Each row is a point. Each copy is the shape, with its points in the same order, stretched, turned, moved and blurred by noise. Is it also mirrored, or only turned?
In the rows, 128 means zero.

Shape, 8 rows:
[[165 176 121]
 [105  67 157]
 [ 97 126 110]
 [141 121 107]
 [115 137 152]
 [140 170  97]
 [130 156 129]
 [159 135 179]]
Copy 1:
[[112  56 106]
 [137 190 176]
 [115 180 103]
 [159 134 121]
 [ 83 126 130]
 [121 103  82]
 [ 98 107 112]
 [ 94  64 166]]
Copy 1 is: mirrored
Copy 2, 8 rows:
[[102 147 182]
 [173 123  86]
 [ 99  88 119]
 [125 106 154]
 [124 143 115]
 [ 80 109 172]
 [104 130 145]
 [159 190 137]]
Copy 2 is: mirrored
Copy 3:
[[201 134  94]
 [ 92  86 128]
 [106 143 135]
 [136 130 101]
 [139 114 143]
 [166 150 111]
 [154 128 129]
 [181  82 117]]
Copy 3 is: only turned
Copy 4, 8 rows:
[[170 122 131]
 [ 85 121 140]
 [123 138 161]
 [139 109 148]
 [129 142 134]
 [161 133 155]
 [146 137 143]
 [136 121 104]]
Copy 4 is: mirrored

Shape (10 x 4):
[[141  84 139 101]
 [132 158 153 154]
 [154 104 127  83]
 [116 144 113 103]
 [123 121 122 117]
 [141 113  88 119]
 [ 83 187 128 160]
 [140 102 134 106]
 [ 83 166 111 164]
 [109 118 124 119]]
Copy 1, 10 rows:
[[149  94 162 160]
 [129 169 147 103]
 [146  76 144 146]
 [132 135  95 138]
 [128 132 122 141]
 [ 87 109 114 136]
 [123 216  77 116]
 [141 104 150 148]
 [104 210  81 123]
 [134 141 118 149]]
Copy 1 is: mirrored
Copy 2:
[[133 185 161 129]
 [113  95 116 150]
 [125 187 137 108]
 [154 158  99 128]
 [151 153 125 129]
 [165 143 126  94]
 [162  89  76 168]
 [132 169 144 125]
 [182  93  89 157]
 [162 154 128 143]]
Copy 2 is: mirrored
Copy 3:
[[146 137 179 139]
 [127 130  70 152]
 [126 103 180 125]
 [ 88 126 134 101]
 [118 142 138 115]
 [132 132 148  84]
 [ 78 168  50 117]
 [134 131 159 132]
 [ 95 177  66 101]
 [113 157 140 118]]
Copy 3 is: mirrored

Shape (9 x 6):
[[186 120  72 161 126 129]
 [152 107 160  95 184 104]
 [ 94 169 167  87 111 171]
 [116 103 137 129 106 146]
 [114 133 142 154 100 113]
 [158 154 127 118 154 112]
 [ 60 145 120 136 103 114]
 [132 113 127 125 104 120]
 [131 130 129 150 134 146]]
Copy 1 (9 x 6):
[[141 145 206 129 117 121]
 [165 172 103 126 144 191]
 [120  98  77  68 100 150]
 [125 136 129 108 146 119]
 [146  73 130 106 153 121]
 [155 121 141 107 114 171]
 [174  73 110 102 124  94]
 [143 122 142 102 150 126]
 [122 122 132 126 126 138]]
Copy 1 is: mirrored
Copy 2 (9 x 6):
[[ 34 150 185 166 154 178]
 [182 179  88 174 204 121]
 [176  78 124  88 165  76]
 [110 147 131  95 128 120]
 [ 79 130 118 129 103 117]
 [122 132 127 170 188 135]
 [ 67  97  96  94 117  71]
 [ 86 128 102 125 136 137]
 [118 150 170 130 135 124]]
Copy 2 is: mirrored
Copy 3 (9 x 6):
[[193 116  73 154 151 106]
 [137  99 148 137 183 103]
 [152 158 186 135 118 109]
 [125 136 141 152 119 145]
 [122 110 141 108 112 138]
 [181 116 126 123 165  91]
 [ 90 151 141 112 102 120]
 [127 119 129 148 117 121]
 [162 128 131 123 150 133]]
Copy 3 is: mirrored

Shape:
[[128 121 165  94 109 141  90 172 167]
 [ 97 148  92 170 123 129  95  98 147]
 [ 96  81 107 127 102 125 114 161 137]
 [125 145 168  86 159 133 103 105 137]
 [125 104 105 128 130 162 106 120 104]
 [100 129 162 152 123 122 117 107 124]
 [167 125 134 103  96 148 155 110 116]
 [179  75 124 146 110  94 130 162  84]
 [129 149  92 146 158  75 125 150  92]
 [145  69 139 169 143 135 131 141 112]
 [122  87 123  94 130 127 158 124 168]
 [110 131 106 151 161  86 171 168 122]]
Copy 1 (12 x 9):
[[126  89 178 122  55 131 120 158  92]
 [129 156  79 108 128 126  76 132 146]
 [123 150  86 146  83 125 131 171 103]
 [124  54 163  84 113 155 143  91 147]
 [ 93 127  97 116 128 133 144 128 158]
 [144 133 125 127 106 186 102 114 122]
 [112 101 163 160 139 139 137  83 122]
 [171 152 151 184 113  90 169 172 151]
 [161 157 108  98 155  76 141 180 155]
 [146 168 157 142  85 131 157 133 153]
 [125 110 136 135  92 124 159  80 111]
 [156 188 133  98 123  95 145 161 105]]
Copy 1 is: mirrored
Copy 2, 12 rows:
[[114  69 156 145  86 160  54 105 158]
 [116 111 148 125 123 126 211 153 143]
 [106  99 132 167  92  90 121 113 173]
 [115 141 109 107 112 215  97 120 130]
 [108 127  94 136 164 126 138 109 160]
 [139 113 109 131  83 144 157 116 117]
 [167 139  90 164 157 146 103  96 110]
 [163 158 123 139 122  79  98  51 167]
 [164 191 131 100 118 102 135 150 176]
 [104 138 123 127 127  80 124  77 124]
 [ 92 146 126 172 112 132 100 106 111]
 [151 180 135 119 102  71 107 156 127]]
Copy 2 is: mirrored
Copy 3 (12 x 9):
[[168 133  95 103  79  69 137 168 142]
 [ 81 118 148 176  81 123 145 156 132]
 [156 105 128 138 101  74 167 181 119]
 [105 135 130  86  92 109  95 144 137]
 [106  80 130 148 134 118 117 171 119]
 [ 89 152 131 152 125  83 125 129 122]
 [100  89  98 144 162 113 136 100 135]
 [172 123 131 209 155  92 130 100 152]
 [153 153 158 190 106 160 114 121 139]
 [137  97 122 199 150  85 103 120 105]
 [137  80 127 110 100  96 154 131 104]
 [159 139 129 179 110 137 134 104  93]]
Copy 3 is: only turned

Shape:
[[149 134 140  79 152 143 127 132 140  50 142]
 [136  94 104 141 114  93 118 138 114 136 141]
 [ 63  93 160 106 116 118 148 130 240 135 147]
 [140 115 145 152 113 135 117 120 125 106 141]
 [109  94  73 151 153 115 129 146 148 130 118]
 [126 106 138 143 133  89 185 116 113 101 132]
 [145 145 109 155 116 118 125 127 111 107 127]
 [ 73  96 152 134 124 137 122 112 115 150 149]
 [105  93 113 136 145 144 125 119 113 159 144]
 [100 180 156 129 120 117 131 108 138 137 142]
 [142 119 132 154 144 139 122 159 111 141 138]
 [138 111 141 137 140 138 121 117 179 106  87]
 [130 125 152 158 183 135 110 112 117  78 140]
 [122 132 144 113 154  53 143 138 113 150 149]
 [ 61 107 135  68 119 128 140 170 111  76 114]]
Copy 1 (15 x 11):
[[124  94 146 148  65  97 127 164 143 126  83]
 [133 110 112 110 148 127 118 108 135  91 145]
 [130 171  49 122 115 159 116  81 113 202 132]
 [125 127 118 141 141 135 130 145 104 117 122]
 [160  90 133  99 133 130 145 103 173 142 117]
 [ 93 110 127  98 169 112  94 116 143 131 105]
 [125 107 141 104 139 122 133 149 126 120 135]
 [116 136  68 150 155 122 158 104 116 113 133]
 [127 102  94 134 145 127 162  98 131  99 117]
 [ 87 134  94 115 124 134 149 134 111 156 158]
 [135  76 122 150 138 149 152 125 119 115 138]
 [141 124 164 116 125 132 119  93 122 170 105]
 [115 102 157 170 121 136 157 151 155 130  80]
 [ 84  95 114 120 131 134 108  91 159 108 159]
 [145  96  89 144  98  54 144 145 166 142 121]]
Copy 1 is: mirrored
Copy 2:
[[111 192 126 180 146 150 149 123 135 129 165]
 [117 106 183 107 145 111 136 138 154  96 122]
 [130 106  65  94 100 111 131 131 181 153 184]
 [126 111 168 144 120 125 127  99 143 127 133]
 [124 107 160  87 124 127 123 168 121 118 136]
 [ 97 107 140 125 197 105  99 118 146 136 124]
 [129 109 175 154 142 113 139 130 121 137 123]
 [101  92 148 121 119 139 110 115 169 110  88]
 [ 94 105 157 111 111 135 104 138 143  88 103]
 [112 106 119 169 112 100 149 118 137 168 104]
 [103 119 153 115 109 123 130 105 109 106 104]
 [164 155 132 137  77 120 102 119 134 157 156]
 [100 158 164 153 105 149 124 100 125 168 115]
 [ 74 143 134 116 150  88 148 130 148 129  84]
 [135 136 117 143 198 172 136 145 152 103  94]]
Copy 2 is: only turned
Copy 3 (15 x 11):
[[131  68  73 119  76 172  96  91  93 148 112]
 [129 139 123 151 132 123 175 115 169  93 132]
 [  7  54 180 162 130 143 164  35 111 183  82]
 [137 132 125 138 142 136 140 125 121 123  86]
 [ 91 103 116 116 141 127 155  97 194  83 128]
 [ 91 173  94 105 158 171 131 109 105 133 148]
 [141 142 101 122 124 136 131 167 152 123 111]
 [115 104 185 125 135 144 167  97  93 105 122]
 [128 111 158 111 129 122 141  94 133  82 133]
 [ 86 114 143 124  95 128 143 169  74 162 109]
 [147 125 122  78 124 119 155 106 145 110 109]
 [ 93  84 102 133 166 109 122 120 115 145  87]
 [117 116  77  82 126 154 134 105  73  77  86]
 [ 82 138  92 107  93 129 181 107  98 117 177]
 [141  34 138 112 104 209 168  90  97 155 161]]
Copy 3 is: only turned
Copy 4:
[[ 75  93  99 158 124 181  94 160 125 137 119]
 [133 145 169 128 113 135 124 145 155 120 120]
 [124  69 104  63 124 161 126  87 127 150  50]
 [115 122 131 139 130 141  81 145 151 108 107]
 [148 121 161  99 111  97 128 157 136 153 111]
 [ 86 146 135 156 165 120 128 149 173 153 117]
 [113 162 130 160 127 129 118 152 125 120 117]
 [145  81 155 135 109 100  75 108 179 122  92]
 [145  94 183 116 110  83  87 125 164 125 126]
 [114 142 107 169 125 136 114  88 112 134  84]
 [138 112 175 156 142 117  97 142 141 114 123]
 [133 115  80  98 138 145  88 150 123 152 113]
 [107 118 134 168 131 127  37 170 150 145 102]
 [106 159 166 172 140 154 129 110 145 161 111]
 [124  50  97 171 116 146 141 128 163 150  84]]
Copy 4 is: mirrored
